Every row gives one point. Two turns around zero, p and q, are shown by what they do to some points. Where does a point land after both, in the order given? Backwards means that the second turn is done in reverse. Each puzzle has new turns, and all numbers are rounded.
In the rows, zero is written as 128.

Turn p:
[148 180] -> [83 95]
[139 106] -> [131 152]
[101 111] -> [160 128]
[ 89 104] -> [174 127]
[163 139] -> [ 93 138]
Turn q:
[140 118] -> [114 135]
[132 180] -> [136  76]
[112  86] -> [134 173]
Where do these land?
q, then p backwards: [132 128] -> [131 131]
q, then p backwards: [ 60 105] -> [97 63]
p, then q: [163 147] -> [167 134]
p, then q: [122 139] -> [126 140]
p, then q backwards: [163 122] -> [148  99]

Turn p:
[142 138 102] -> [143 151 113]
[165  92 127] -> [167 133 161]
[123 144 183] -> [ 81 121 160]
[ 82 137 101] -> [121 106  79]
Turn q:
[114 150 162] -> [111 111 163]
[145 137 122] -> [147 131 132]
[118 157  78] -> [138 185 134]
[136  68 149] -> [117  85  82]
Where do these land?
q, then p: [142 170 111] -> [102 157 155]
p, then q: [110 156 180] -> [ 67 128 133]
q, then p: [115  84 103] -> [146 134  79]
p, then q backwards: [145 103 118] -> [155 144 125]

Turn p:
[165 148 108 169] -> [119 140  68 129]
[101 130 134 145] -> [149 151 136 124]
[121  92 146 124] -> [157 104 144 133]
[115 106 148 133] -> [157 119 140 124]
[115 123 110 130] -> [130 140 133 147]
[107 132 125 103] -> [117 134 159 131]
[172 166 124  92] -> [ 66 109 117 108]
Turn q:
[111 136 125 152] -> [137 145 112 111]
[116 123 140 128] -> [130 136 140 119]
[117 130 108 126] -> [117 121 115 115]
[225 117 141 124] -> [134 117 132 226]
[110 114 117 123] -> [108 130 130 112]
[108 158 128 118] -> [148 110 125 102]
[108 118 136 124] -> [122 136 142 111]
Where do these land?
p, then q: [ 64 128 129 119] -> [187 130 148 144]
p, then q: [159 167 109 131] -> [113 113 109  83]
q, then p: [160 114 114 133] -> [148 155 113 138]
p, then q: [122 111 146 145] -> [124 119 128 157]
q, then p backwards: [135 120 141 111] -> [118 118 126 109]

Turn p:
[ 90 152 140 106 110  87] -> [177 122 129  94 113  99]
[149 155 160 164 100 130] -> [120 106 169 132  85 143]
[116 100  86  80 105 153] -> [115 145  86  80 164 148]
[178 105 145 143 157 107] -> [139 110 146 183 149 152]
[110  75 152 136 162  89] -> [147 102 143 155 182  89]
[137 156  78 140 109 167] -> [ 88 140  89 117  91 151]
[115 153 134 127 153 163] -> [111 171 134 135 112 114]
Turn q:
[ 90  84 162 128 105 100] -> [ 65 120 159 122 107 109]
[111 113  96  85 184 133] -> [141  67 121 138 112 176]
[105  95 108  98 143 169] -> [121 113 150 145 122 189]
[176 129 117 130  98 134] -> [125 168  90 132 142 133]
[143 128 123 156 126 149] -> [147 159 130 120 121 135]
[182 174 143 173 129 153] -> [181 178 111  93 155 110]
[127 114  73 153 125  90] -> [135 131 100 161  72 112]
[ 77 176 173 120 117 105] -> [123  96 172 132 164  71]
[140 139 155 108 127 119] -> [116 117 119 112 156 119]
Where do these land?
q, then p: [166 161 127 111 136 113] -> [134 131  84 156 142 139]
p, then q backwards: [ 64 121 113 118 145 152] -> [159 141 166 151  95  93]
p, then q: [151  74 124 113 103 148] -> [143  96 159 113 125 176]
p, then q: [109 167 120 124  42 111] -> [ 60 134 104 163 168 169]
p, then q: [104 141 157 116 151 112] -> [128 126  99 106 139  96]
q, then p: [145 195 154 155 154 136] -> [179 138 124 174 145 171]
q, then p: [117 117 115 109 106 115] -> [110 112 125 126 122 100]
q, then p: [171 101 114 126 162 120] -> [110 141  89  96 134 158]
p, then q backwards: [124  74 128 180 152 145] -> [ 96 134 145  78  85 100]

Turn p:
[105 131 168 131 145 102 100 118] -> [129 135 117 138 123  85 120  85]
[127 142  78 127  97 148 123 156] -> [ 99 142 115 112 119 176 116 158]
[177 165  99 170 128 101 126  69] -> [137 166 137 198 100 139 182 147]
[118  99  99 107 100 131 137 110] -> [133  95 135 138 111 165 107 132]
[115 139 111 103  99 134 130 122] -> [126 125 133 114  95 153 114 129]
[140 140 129 103 119 135 153 154] -> [129 134 155  92 133 143 130 135]
[131 105 192 129 165 143  90 109] -> [171 128 109 139 147  60 105 115]
[105 134  97 134 135 160 167 103] -> [120  86 121 120 101 136 156 164]
[131 122 127 149  97 128 158 189] -> [114 134 120  88 171 172 144 117]
[131 103 178 126 195  99  95 149] -> [121 135 139 142 178  52 106  99]
Turn q:
[130 172 137 153 108 163 120 115] -> [133 111 110  96 175 130 112 110]
[147 123 144 155 160 141 138  97] -> [164 114 134 129 146  94 122 151]
[107 126 101  70 127 141 120 105] -> [102  96 166 140 114 165 108 132]
[139 100 120 148 110 136 155  99] -> [179 130 137 122 130 147 136 140]
[173 172 136 114 125 117 126 225] -> [ 61 186 124 134 163 100 174  87]
[129  96 140 131 111 102  73 114] -> [126  97 111  99  78 120 155 132]
[115  95 101 138 151 151 154 122] -> [159 150 162 131 116 130  98 142]
[129  97 136 123 128 100 153 102] -> [158 121 126 158 107 139 144 150]
[105 142 142  82 132 128 149 221] -> [ 72 180 134 176 122 125 124  66]
[115 157 102 162 137 126 132 101] -> [134 130 108 108 151 136  98 165]
[117 128 148 130 120 103  88 107] -> [119  92  97 116 103 122 136 134]
Where do these land?
q, then p: [161 117 167 166 160 184  97 129] -> [138 135 196 173 132 110 116  82]
p, then q: [136 152 128 110 122 105 151 151] -> [129  99 123 158 142 131 116 107]
q, then p: [143 141 116 161 119  92 114 132] -> [ 91 125 154 104 121 147 128 142]
p, then q backwards: [108  58 118 180  92 142 117 168] -> [ 98 208 149 136  81 125 148  97]
q, then p: [106 158 140 163 126 167 114 116] -> [119 132 149 165 119 106  84 142]
q, then p backwards: [140 101  98 111  86 121 139 130] -> [147 152 113 128  88 117 161 125]
p, then q: [110 122 154  71 133  92 144  69] -> [178  85  96 122 109 134 187 119]
q, then p: [119 147 111 128 124 109  86 141] -> [103 105 126 108 102 140 104 118]
p, then q: [123 147 142  95 154 157 160 137] -> [107 125 131 171 107 133 160 107]
p, then q: [133 138 107  94 165 111 158 108] -> [151 129  91 155 106 119 143  92]

Turn p:
[148 145 101 133  90 153 127 145 143] -> [141 148 127 117 136  88 115 103 158]
[121 142 190  98 119  94  94 106 138] -> [188 107 138 124 123 158 173 155 118]
[109 125 111 149 112 135 121 130 130] -> [126 136 131 107 145 126 102 128 131]
[139 142 119 118  98 122 124 127  94] -> [130 104 119 108 145 117 146 103 141]
[ 74 136 120 137 148 136 141 128 134] -> [105 142 137 125 137 168 104 149 146]
[147 125 164 135 106 144 128 143 122] -> [135 141 147 103 111 109 156 120 120]
[125 134 146 129 104 151 145  97 142] -> [134 162 118 117 146 121 154 148 136]
[139 115 112 150 111 142 117 116 127] -> [126 133 124 115 147  99 115 130 116]
[125 124 119 111 225 153 126 134 129] -> [ 79 108 153 194  97 135 112 166 133]
[135  84 113 108  95  67 141 142 121] -> [148 107  68 106 106 144 118  92 100]
[147 136 113 140 200 111 143 139 127] -> [ 96 119 145 192 116 142 114 114 109]
Turn q:
[ 85 120 170 122 146 155 130 102 138] -> [153 158 155  99 114 101 137 112  93]
[134 113  81 163 126 100 135 156 117] -> [ 93 100 109 133 166 148 115 160 125]
[114 143 144  78 113 103 109  90 112] -> [162 134 102 106  93 139 173 115 141]
[149 143 106 120 155 111 117 141 118] -> [107 140  90 140 137 135 122 122 143]
[162 153 110 150 118 101 110 135  84] -> [ 89 132 114 148 133 173 150 143 157]
[135  99  96 143 123 169 135 150 129] -> [105 112 141 139 128  97  96 164 127]
[113 102 182 110 126 145 134 134 152] -> [150 125 164  95 115 104 114  92 124]
[150 107 115 148 133 138 154 117 142] -> [142 132 142 137 155 121 103 153 138]
[132 139 108 144 123 140 165 156 129] -> [119 116 133 152 129 145  89 142 111]
[106 161 167 103 117 119  91  99 158] -> [161 132 130 132 112 116 182  77 120]
Where do these land?
q, then p: [114  87 116 159 126 154 135  98 124] -> [133 110 151 133  82 153 142 100 127]
q, then p backwards: [135 159 121 157 141 115 114 146 142] -> [141 145 112 144 150 112 154 109 114]
p, then q: [124 146 139 128 161 102 121 130 159] -> [104 140 172 149 133 127 128 132 138]
q, then p: [ 85 105 155 131 123  87 137 175 158] -> [102  81  92 128 121 119 150 182 112]
p, then q backwards: [143 133 155 133 141 153 136 148 133] -> [126 136 149 133 121 161 111 118 114]
p, then q backwards: [ 95 124 113 101  84 148 124  94 144] -> [150  88  98 108 148  99 134  96 115]
p, then q: [119  94 133 100 149 162 108 134 113] -> [116  71 130 102 121 130 121 119 120]
q, then p: [167 143 116 122 138 155 123 128 115] -> [155 151 150 123 147 136 103 118 132]
p, then q: [ 86 117 112 130 113  88 168  91 133] -> [105 154  98 164 106  89 112 159 110]
q, then p: [165 103 138 122 122  93 134 167 123] -> [144 133 119 138 113 117 102 187 133]
q, then p: [144 161  89 118 135 158 121 128  94] -> [134 148 146  98 151 134  90  95 147]
q, then p backwards: [158 164 150 136 103 122 115  96  98] -> [116 170 167 103 145 129 158 136 142]
